Each row is a point. The points of each table are mixes of a few directions, plus a little noise. Count the directions of each table, and those that both share. Where both have some left over, give the other angles between the two spaces (their principal angles), to ten degrees, smallest first.
In the rows, zero is written as 128.

First (6 x 2):
[[140 160]
 [119 104]
 [142 163]
 [142 163]
 [ 99  53]
 [127 126]]
Second (4 x 2):
[[152 123]
 [ 94 135]
 [186 116]
 [ 81 138]]
Directions: first 1, second 1, shared 0; angles 80

First (5 x 4):
[[110 133 191  64]
 [133 127 113 143]
 [124 129 142 114]
 [127 128 132 124]
 [147 123  62 195]]
Second (6 x 4):
[[188 109  54 126]
 [132 127 125 128]
 [159 118  90 128]
 [ 90 140 173 129]
 [ 77 145 190 130]
 [123 129 136 129]]
Directions: first 1, second 1, shared 0; angles 50

First (9 x 6):
[[152 125 130 114 129 135]
 [ 79 133 124 157 126 114]
 [169 124 132 104 130 140]
 [ 70 134 123 162 125 112]
 [101 131 126 144 127 120]
 [ 92 132 125 149 126 118]
 [249 115 139  58 133 162]
 [183 122 133  96 131 144]
 [ 57 136 122 169 125 108]]
Second (9 x 6):
[[159 117 111 128 111 150]
 [ 27 166 185 128 185  54]
 [139 124 122 128 122 136]
 [148 120 117 128 117 143]
 [ 89 142 150 128 150 100]
 [197 102  90 128  89 179]
 [171 112 104 128 104 160]
 [110 135 138 128 138 115]
 [112 134 137 128 137 116]]
Directions: first 1, second 1, shared 0; angles 50

First (9 x 9):
[[127 120 127 130 133 137 126 128 127]
 [118  64 120 141 163 197 117 126 117]
 [135 170 133 119 105  83 136 129 135]
 [117  57 120 142 166 204 115 126 116]
 [135 171 133 119 105  82 136 129 135]
 [131 148 130 124 117 107 131 129 131]
 [146 236 141 106  70  13 147 131 146]
 [128 127 128 128 129 129 128 128 128]
 [117  60 120 142 165 200 116 126 117]]
Second (8 x 9):
[[161  86  75 132 159 175  53 151  85]
 [166 130 190 148  79 134  99 149 140]
 [134 151 143 120  86 113 123 107 142]
 [125 121  59 107 147 140  98 106 104]
 [116 135  69 103 133 126 114  94 115]
 [112 114 117 133 168 133 150 142 122]
 [100 145 192 142 128  98 204 139 162]
 [109 142 178 138 123 105 182 136 154]]
Directions: first 1, second 3, shared 0; angles 40

First (8 x 12):
[[171 141 165 120 144 148 115 160 133 174  48 129]
 [142 152 172  92 113 176 113 152 142 180  74 178]
 [ 69  87  78 130 141  88 163 107 119  91 158  90]
 [116 116  94 113 146 114 105 118 112 115 172 122]
 [ 59  91  86 117 132 102 165 109 124 101 151 109]
 [159 138 120 161 131 113 108 115 119 100 178 113]
 [152 147 144 186  96 120 143 108 137  90 170 123]
 [155 149 167 106 123 164 111 152 138 173  73 159]]
Second (11 x 12):
[[121 104 125 130 170 105 148 135 117 134  89  83]
 [133 149 150 137 138 143 125 120 128 111 128 123]
 [141 125 153 160 108 120 161 129 139 136 112 124]
 [153  90 118 145 106  91 143 138 124 176 150 139]
 [137 162 142 105 164 159  79 119 114 111 150 134]
 [146 134 156 132 134 136 134 138 131 149  94 127]
 [ 65 150  91 135 141 133 127  83 124  16 190  96]
 [ 35 152  36  72  75 161  88 104 145  36 195 168]
 [143 114 145 122 107 130 149 160 144 183  56 141]
 [169 124 158 119 151 130 114 149 119 185  95 134]
 [162 105 135 150 113 101 139 134 123 171 150 139]]
Directions: first 4, second 5, shared 3; angles 40

First (10 x 18):
[[158  66 127  83 100 124 103 136 107 134 128 128 115 125 109 184 122 139]
 [148 159 102 172  79 141  99 109 119 150 169 123 134 181 169 119 114 174]
 [ 78 198 142 169 189 127 175 126 160 110 110 130 144 107 135  56 142  92]
 [138 156 112 162  99 137 112 114 125 141 155 125 133 162 157 116 120 156]
 [129 149 120 150 117 133 122 120 129 134 141 127 132 145 145 115 124 140]
 [ 99  68 171  50 205 106 173 160 140  93  61 136 117  42  57 150 151  55]
 [187  54 109  89  53 130  71 128  91 151 154 125 111 159 126 207 111 174]
 [ 82 179 145 152 189 125 174 131 157 108 103 131 140  98 124  71 142  88]
 [139 139 116 146 102 134 112 119 122 139 148 125 130 153 147 128 121 151]
 [122 113 138 110 146 123 138 136 131 120 113 130 125 107 111 134 133 111]]
Second (11 x 18):
[[147 109  98 102 118 121 123 121 134 145 160 155 106 110 121 171 127 191]
 [102 110 174 120 166 113 139 141 134  88  64 101 161 109 110  98 130  42]
 [146 157  98 143  94 149 119 119 113 161 172 145  95 159 146 137 132 176]
 [109 102 162 126 160 104 131 133 147  89  79 102 178 103 117 108 118  74]
 [135 115 109 112 140 140 162 147 142 162 165 149 102  86 108 160 133 172]
 [110 118 157 159 149 113 132 132 155 100  98  92 194 116 137  92 108  87]
 [124 124 144  87 128 115 101 117  95  96  79 135 101 150 113 130 146  79]
 [139 117 107  95 129 137 144 136 124 153 155 158  83 105 108 168 141 168]
 [134 108 105  91 151 152 186 160 139 178 176 165  72  64  88 179 146 180]
 [137 159 121 182  85 118  77  96 125 111 132 104 172 192 181  92 104 138]
 [127 188 132 191  87 147  95 108 102 126 128 104 143 212 176  73 122 103]]
Directions: first 2, second 4, shared 1; angles 40

First (8 x 24):
[[141 134  90 119 163 100 116 115 117 116 129 128 134 123  90 179 127 110
   87 155 159 132 120 126]
 [185  82  57 133 143  99 119  90  90 116 129 148 137  88  67 161 102 135
   57 170 142 119 128 179]
 [137 140 114 116 164 108 122 126 125 118 132 120 128 135 118 161 129 106
  106 143 159 138 121 111]
 [ 85 146 167 130  86 162 137 145 154 168 118 137 152 122 141 102 132 135
  165 147 108 124 135 111]
 [175  74 154 139  94 156 151 121 113 138 137 137 121 104 175  47  92 161
  141 123 101 127 145 161]
 [104 132 118 141 115 125 117 129 131 108 123 127 112 145 117 136 152 142
  144  78 102 115 124 143]
 [186 101 105 121 163 107 131 111 102 108 141 124 117 117 131 130 103 122
   89 142 154 138 128 142]
 [ 10 215 220 124  98 166 130 187 195 149 116 102 126 191 185 109 186 115
  233  67 102 133 123  51]]
Second (8 x 24):
[[ 59 204 131 109 160 111 110 150 161 137 117 114 146 159  99 202 167  85
  135 147 163 137 111  65]
 [106 153 129 122 138 123 123 134 138 131 124 123 134 138 118 152 140 114
  131 135 139 131 123 108]
 [ 80 181 129 115 151 116 116 143 151 134 120 117 140 149 108 179 154  98
  133 141 152 134 116  84]
 [196  52 125 146  95 144 145 106  95 120 139 142 110  98 157  55  90 170
  121 109  94 118 144 188]
 [205  42 124 150  91 146 148 104  90 119 140 146 108  94 161  45  86 176
  120 107  88 118 147 197]
 [110 148 129 122 136 124 124 135 137 131 125 124 132 135 121 148 138 116
  130 134 138 131 124 111]
 [ 68 195 131 111 157 113 113 147 157 135 119 116 143 155 104 192 161  91
  134 145 159 137 113  74]
 [200  49 125 148  94 145 146 105  92 119 138 143 110  96 158  51  88 172
  121 108  91 119 145 193]]
Directions: first 4, second 1, shared 1

First (9 x 32):
[[111 130 134 124  86 117 167 137  99 121 106 147 120 136 134 156 142 142
  126  65 116 140 123 123 126  66 137 117 145 144 162 125]
 [138 147 108 116  87 108 161 119 147 142  92  81 122 132 126 119 145 139
  138  98 118 148 147 147 160  83 164 120 132 157 119 132]
 [108 119 133 133  95 134 171 173  87 100 127 172 124 135 123 144 136 156
  123  79 139 151 101  90 127 104 116 109 163 130 182 113]
 [127 119 133 145 180 109  69  51 128 150 152 167 109 104 176 183  93  89
  138 147 110  48 140 180  68 125 122 164  91 102 106 152]
 [129 119 116 136 125 145 148 178 120 102 144 144 130 126 110 104 125 153
  129 139 161 153 104  88 145 167 112 114 158 119 153 112]
 [141 144 133 108 125 130 119 119 160 147 108  65 145 141 109  93 146 117
  121 149 113 149 152 141 155 131 145 127 108 146  89 132]
 [109 110 180 131 184 143  63  96 104 134 157 176 142 132 144 162 116  86
  106 153 103  83 126 136  67 145  92 150  90 101 116 137]
 [145 140 122 114 124 138 128 144 161 134 117  69 145 138 100  78 143 131
  124 160 133 162 140 121 167 156 139 120 124 141  99 124]
 [145 124  94 145 145 128 125 135 146 120 150 131 115 108 130 113 106 140
  146 162 160 119 119 125 137 175 126 131 141 113 127 126]]
Second (9 x 32):
[[144 106 124 136 121 104 123 169 177 119 157 132 134 117 133 111 113 133
  153 132 130 134 124 118 157 179 142 109 155 117 135 116]
 [131 116 125 131 106 136 141 124  84 146 106 154 115  92 101 145 126 120
  166 100 113 146 146 104 108  99 176 125 102 125 164 144]
 [109 151 166 133 142 116 138 107 117 133 121 116 138 195 159 149 142 115
   81 111 111 100 120 185  95  71  98 120 123 152  88 119]
 [120 109 110 160 153 134 115 162 134 134 162  90 155 180 114 148 139 131
  106 124 110 111  71 166 134 141   7 125 127 129  90 143]
 [113 133 134  92 107 130 115 102 131 119 112 134 125 105 138 137 141 131
  115 111 119 132 144 106 144 108 135 151 133 127 148 131]
 [135 172 156 130 159 118 135 105 159 116 122 118 131 177 169  97 120 129
   84 171 168 102 135 162 116 139 148 124 142 141  81  97]
 [125 123 110 124 124 148 148 113  68 141 127 137  98  91 104 128 124 120
  158 134 124 152 150 119  99 100 157 124 110 126 147 137]
 [118 104  92  70 103 121 120 132 154 100 182 123  87  44 137  95 121 136
  158 154 125 171 161  88 177 162 145 133 180 107 163 114]
 [157 137 136 174 135 145 115 136 129 147  64 147 170 150  95 140 125 137
  129 115 154 104 103 102 122 153 145 143  81 126 134 151]]
Directions: first 4, second 6, shared 1; angles 60, 70, 80

First (10 x 32):
[[118 147 116 158 132 122  92 152 128 149 128 124  70 141 158 154  98 100
  144 120 129 108 100 177 112 147 136 164 153 143 159 130]
 [145 119 131  99 124 115 176 135 152 159 145 105 186  85  92 101 164 156
  130 146 123 158 119  80 144 105 118 106  83  91  85 153]
 [131 104 126 123 156 135 107 105  90 105  96 125 142 173 121  93 114 121
  147 120 124 115 179 166 137 168 131 107 125 156 117 134]
 [112 107 145 128 129 166 102  60  77  23  93 182 125 189 138 130 116 127
   92 108 134 110 206 125 128 137 129  99 168 173 153  72]
 [112 135 141 137 105 152 121 101 120  68 129 170 105 140 149 162 125 128
   88 118 138 121 140 103 118 106 128 128 166 144 161  80]
 [129 116 129 123 139 134 121 114 110 114 113 130 140 148 122 111 125 128
  133 124 126 123 156 139 134 143 129 114 126 140 121 128]
 [125 121 123 136 143 133 101 121 104 118 108 130 114 160 137 120 108 113
  141 119 126 113 148 167 125 155 132 131 138 151 136 129]
 [130 131 141 111 104 130 170 121 152 117 150 138 158  90 114 138 160 154
   97 139 131 151 117  63 133  85 120 113 119 102 117 115]
 [153 145 110 115 127  82 176 199 190 249 172  62 159  46  99 114 157 142
  164 156 118 161  47 109 137 109 121 147  67  64  81 198]
 [125 157 114 151 120 112 116 172 154 179 148 112  79 105 149 159 113 111
  142 130 130 121  68 152 112 127 132 171 137 118 147 142]]
Second (8 x 32):
[[121 127 127 139 132 136 106 118 111 108 115 139 107 152 141 133 113 116
  127 119 130 114 143 150 122 141 132 132 147 148 144 117]
 [155 103 128  89 146 109 176 136 141 174 131  85 210  97  77  68 163 156
  154 148 116 157 139 100 156 128 119  92  62  93  62 176]
 [156 102 127  88 149 108 177 136 138 174 128  85 214  99  74  64 162 156
  156 148 116 158 143 101 157 130 119  90  60  93  59 178]
 [125 121 128 132 137 134 111 118 110 113 113 132 121 151 132 121 117 121
  133 122 128 117 148 149 127 145 131 125 136 144 132 125]
 [124 114 126 135 147 139  95 108  93 101 101 135 118 173 135 114 106 114
  139 116 127 110 166 169 127 161 134 122 142 159 136 122]
 [110 177 134 153  75 128 141 156 180 133 177 155  67  76 163 211 134 127
   83 131 141 133  46  80 101  66 128 173 167 104 177  93]
 [127 120 126 131 140 134 111 118 108 114 112 131 125 154 132 118 116 120
  134 123 128 118 150 150 129 148 131 123 134 146 130 125]
 [107 159 132 157  98 137 109 135 141 106 145 161  62 124 168 192 112 114
   97 119 139 115  92 124 103 104 133 164 177 137 181  89]]
Directions: first 3, second 2, shared 2

First (10 x 32):
[[126 128 128 127 132 124 129 123 128 129 128 128 126 128 128 127 129 126
  123 132 129 123 125 129 129 131 123 130 123 129 125 128]
 [123 129 127 126 137 120 128 119 127 130 130 130 126 128 128 127 130 124
  118 134 130 117 122 131 129 134 118 132 117 128 125 128]
 [ 93 126 126 110 197  59 133  42 120 152 136 133 103 131 126 113 150  93
   37 175 157  41  71 152 135 180  35 168  29 141  95 129]
 [125 129 128 127 134 122 128 120 127 130 129 128 126 128 128 127 130 125
  121 133 130 121 123 130 129 133 120 132 120 130 125 128]
 [112 127 126 120 158  98 130  90 124 139 132 131 117 129 127 122 138 112
   87 149 140  90 103 139 131 151  87 146  84 134 113 129]
 [111 126 127 118 163  92 131  84 124 141 132 131 115 130 127 121 140 111
   82 152 143  84  99 141 131 155  80 149  77 134 111 128]
 [113 128 126 121 157  99 130  93 124 138 132 130 118 129 127 123 137 114
   90 147 139  92 105 138 131 149  90 144  87 133 115 127]
 [171 130 132 150  45 211 121 231 137  99 119 122 158 124 130 146 101 170
  238  72  94 232 197  99 119  65 240  80 247 112 169 128]
 [152 130 131 139  82 175 125 184 133 112 122 125 145 126 129 138 113 151
  189  96 108 185 166 112 123  94 190 101 193 119 150 128]
 [154 129 131 142  76 179 124 193 134 110 122 125 147 125 131 139 111 153
  197  92 107 193 171 110 123  90 197  99 202 118 153 128]]
Second (11 x 32):
[[128 173 154 123 174 126 115 105 166  71 128 163 149 209 150 160 117 140
   66  45 111 127 100 101 121 125 151 149 145  97 126 129]
 [ 92 158 146 144 184 115 135 125 122 151 121 168 136 202 125 117  81 158
   92 129 129 157 124  81  77 145 157 137 131 119 166 132]
 [156  50  66  70  73 180 135 109 143 115 132 107  95  64  91 151 184 115
  206 138 128 148 156 154 157  92 117 129  91 170  78 135]
 [183  99 132 128  93 170 100 121 133 100 119 112 148  84 128 152 147 134
  153 115 115 147 125 159 177 131 120 141 114 156 103 139]
 [159  87  94  97  97 173 113 117 147 105 138 119 121  96 110 141 168 124
  168 122 125 129 132 145 153 105 116 129 104 148  89 131]
 [170  95 170 136 129 155 103 153 125 123 148 125 138 120 104 168 105 132
  111 103 130 114 119 166 147 139 155 133 104  90 109 140]
 [124 170 155 164 138 103 121 131 117 130 112 129 153 138 159 111 111 135
  103 132 122 130 116 120 131 150 119 131 153 131 155 125]
 [ 77 170 125 140 145  75 160 126 114 152 112 130 118 147 151  97 116 120
  113 151 133 127 135 100  99 135 120 120 157 130 164 117]
 [ 72 180 107 180 142  81 124 175  92 209 158 122 128 126 141   7 119 120
  130 239 159  61 115  96  72 141  77  73 147 114 172  98]
 [ 88 161 150 115 158  72 168 121 135 114 121 135 108 171 144 157 110 108
   79  81 128 114 131 119 110 124 153 134 156  85 142 122]
 [160  66 108 110  75 158 133 127 114 138 118  98 114  52 105 146 150 121
  187 155 128 154 154 167 164 123 122 132 103 166 105 139]]
Directions: first 1, second 6, shared 0; angles 70

First (10 x 32):
[[ 67 101 106 149 130 134 118 129 180 110 165 102 195 152 163  84 142 128
  128 108 196 122 122 164 104 152  86 145 112 150 171 128]
 [120 114 151  85 142 153 180 119 104 119  52 140 115 153 135 159 125 145
   69 152 125 165 158  68 165  77 160 117 167  56 105 136]
 [167 144 119 164 124 112  98 128 117 138 158 122 111 109 107 100 134 133
  181 132 107 115 106 155 142 139 145 108  94 166 127 110]
 [113 103 148 106  71 137 152 154 155 126 122 186 117  88 171 170 116 142
   91 149 115 130 165  80 174 113 145 178 142  70 115 185]
 [168 134 165  70 149 111 131 113 122  88 118 133  85 186  43 114 129  92
  102 140 121 109 132 102 145 128 161 109 163 104 104  92]
 [137 150 105 161 150 152 121 120  82 173  96  97 152 125 149 121 115 164
  151 120 105 175  88 141 119 135 119  83 110 154 121  91]
 [107 163 107 126 108 147 114 151 108 200 125 139 154  73 180 207  78 126
  116  83  80 148 100 136  35 184  48 161 145 160 117 147]
 [103 108 117 149 103 121  99 139 182 112 188 125 169 133 140  79 135 126
  146 118 166 108 115 160 131 168 106 149 103 154 156 124]
 [161 143 135 121 196  78 132  92 108  80 137  94  63 160  42 120 174  66
  155 129 152  67 159 158  89  77 153 106 134 156 143 128]
 [139 120 127 149 108 134 135 134 122 136 119 143 120 102 150 127 131 157
  141 149 114 141 135 115 175 107 157 125 110 112 122 141]]
Second (8 x 32):
[[121 157 102 147 137 165 114 131  87 194  98 102 176 122 165 140  90 162
  132 100  94 187  71 139  86 172  81  98 125 159 115  86]
 [112 110 149  94  63 133 128 160 173 127 152 185 132 100 154 159 102 125
   91 131 114 119 143  95 147 160 118 187 147  92 116 165]
 [ 96 110 119 140 100 126 113 143 174 121 171 136 161 118 156 111 130 126
  131 118 156 113 128 146 122 156 102 161 115 139 150 145]
 [147 119 112 184 130 111 106 121 138 112 165 110 126 121 120  66 160 143
  189 144 148 110 122 165 169 114 160 106  76 159 150 118]
 [138 134  99 195 139 117 122 123 107 145 139 110 117  82 153 121 154 147
  189 135 127 121 133 163 131  92 142 114  81 164 147 150]
 [ 79 131 138  60 170 153 171 115 113 129  62 114 149 176 134 186 109 104
   44 102 146 154 143  95  56 120  81 137 197  92 121 130]
 [176 121 149 129 157 118 155 104  94  94  87 124  71 151  82 102 161 141
  140 175 124 130 154 101 210  53 215  81 121  90 113 116]
 [155 142 156  75 129 102 115 127 138 103 150 143  92 155  59 138 118  76
  108 119 115  90 129 120 103 156 125 141 162 128 112 115]]
Directions: first 6, second 6, shared 6

First (10 x 32):
[[123 190 152 178 133 171 113 118 106  74  57 106 152 131 172 135 193 143
   77 102 101 136 104 199 149  91 195 126  74 164  52 127]
 [103 151  84 163 129 167 149 132 115 134  94 120 152  87 144 136 160 132
   92 112  93 123 132 162 126 113 129 148 109 155 116 102]
 [171 151 146 103 111  96  98 153 144 133 114 164 103 146  68 123 119 121
  119 142 158 149 112 130 138 135 109 155 134 126 103 138]
 [121 122 120 122 134 129 114 107 158 116 222 123 102 150 139 134 115 111
  195 134 134  71 169 101 158 146 107 103 184 115 182 154]
 [ 48 106  72 136 141 147 171 140 117 167 146  92 162  75 138 134 122 127
  138 116  83 113 136 118  99 128 110 106 131 146 187 108]
 [134  95 157 103 139 114 139 115 120 129 137 120 129 144 146 119  98 129
  140 135 141 152 121 106 109 131 135 103 121 107 135 136]
 [168  47 159 110 107  70 123 120 137 154 155 149 107 158 118 128  92 145
  167 148 173 101 146  49 116 157 124 142 163  77 167 121]
 [188 135 160 151  93  99  82 127 147 108 117 162  99 165 109 136 156 143
  134 134 162  85 139 117 164 137 147 170 150 115 102 129]
 [ 60 116 166 122 128  92 141 174  89 155  51  85 180 107 101 123 133 153
  100 119 103 177  60 130  71 108 178  94  70 154 116 119]
 [166 170  67  89 165 196 151  93 147 113 187 158  95 116 146 113  90  75
  118 137 132 173 162 168 150 132  44 133 144 123 121 143]]
Second (8 x 32):
[[ 92 121 127 151  98 134 150 105  82 180 126 140 127 157 164 110 102 108
  130 148 119 121 146 146 111 127 124 175 109 184 113 137]
 [137 117 149 156  66  76  83 122 106 170 109 176 135 164 160 140  99 109
  132 155 165 198 164  94 107 159 191 193  89 163  97 152]
 [128 143  70 121 177 197 177 123 157  81 130  67 132 105 114 142 152 145
  127 101  83  79  96 162 145 114  98  97 159  85 160 118]
 [126 135 169  62 176 111 125 173 139 119 166 129 122 135  66  93 143 125
  134 108 140  71 110 118 139 103  71  60 171 117 170 112]
 [103 126 192  71 150  92 123 165 105 161 170 155 119 156  83  73 123 110
  135 124 149  75 128 119 125 102  69  85 155 161 155 118]
 [119 120 148 145  92 101 110 120 101 165 123 159 128 150 150 122 107 114
  129 148 145 156 150 118 114 138 149 164 104 166 108 139]
 [140 120 110 173 115 146 126  96 139  97 102 119 119  67 161 152 138 156
  110 133 118 165 123 142 138 132 147 128 104 104  84 117]
 [177 143  58 146 148 169 129 122 193  51  98  80 142  93 124 191 157 159
  125 105 109 159 106 126 146 149 173 122 135  46 138 132]]
Directions: first 6, second 4, shared 0; angles 30, 50, 80, 80

First (8 x 32):
[[156 140 110 143  83 142 150  82  85 143 139 142 148 155 113 140 131 115
  117 143 144 126 173 120  76 117 102 151 165 111 135 143]
 [120 108 157 133 127 124  97 123 132 114 135 148 132 133 126 117 139 112
  128 114 137 126 107 141 119 130 145 143 124 144 141 140]
 [ 79 116 156  89 167 120  86 166 144 130 107 110  95 111 160 103 128 105
  107 126 144 134  80 145 194 182 178 144 112 150 122 108]
 [120 118 106 176 101 121 125 115 122 139 110 132 176 133 129 141 155 131
  127 143 131 121 176  74  74  46 124 138  96 117 146 150]
 [157 125 146 125 116 149 147 113 122 116 154 143 103 147  95 134 113 103
  127 114 147 135 113 186 112 171 121 148 152 110 122 134]
 [141 138 112 140  99 122 128  94  99 137 132 143 162 138 135 129 141 142
  129 138 119 119 162  90  95  93 107 124 152 138 142 140]
 [132 138 142  99 161 108 112 140 146 107 143 133 122 108 145 109 120 172
  153 108  84 121  91 125 172 143 119  75 141 168 125 115]
 [120 143  96 120 172 137 179 191 173 137 105  71  86 101 121 151  98 146
  135 135 117 143 122 143 181 141 128 101  83  87  91  95]]
Second (9 x 32):
[[131 123 141 121 131 137 130 132 132 122 135 130 109 133 116 128 120 112
  125 120 140 133 111 160 133 157 135 140 131 121 123 127]
 [106 123 131 133 133 100  87 125 129 126 118 139 164 114 161 111 152 154
  136 129 104 115 131  74 131  83 134 106 118 168 147 134]
 [144 124 119 164 144 109 139 145 171 103 136 132 154 107 116 140 133 183
  173 110  81 120 130 101 113  55 103  71  88 133 131 136]
 [132 134 114 135 124 127 138 126 126 133 125 124 137 127 128 134 128 138
  131 134 121 127 143 113 122 111 118 120 126 123 127 128]
 [178 169  52 152  97 166 241 122 110 163 124  88 117 143  85 183  94 134
  124 161 135 142 205 131  92 114  72 128 139  42  95 116]
 [111 118 149 119 135 117  93 127 128 122 127 139 133 125 144 111 139 124
  125 122 128 124 109 123 139 134 146 131 128 154 138 131]
 [109 120 146 117 132 117  93 124 122 126 124 138 135 126 148 110 140 122
  121 126 130 123 114 118 139 134 146 134 132 155 139 130]
 [119 123 136 128 133 118 108 129 132 123 127 135 138 123 139 119 137 135
  132 124 120 123 121 115 132 117 134 121 123 145 135 131]
 [121 119 164  83 122 161 122 122 102 135 136 128  66 155 115 117 108  49
   85 127 192 145  90 217 152 249 165 200 167 112 116 119]]
Directions: first 5, second 3, shared 3
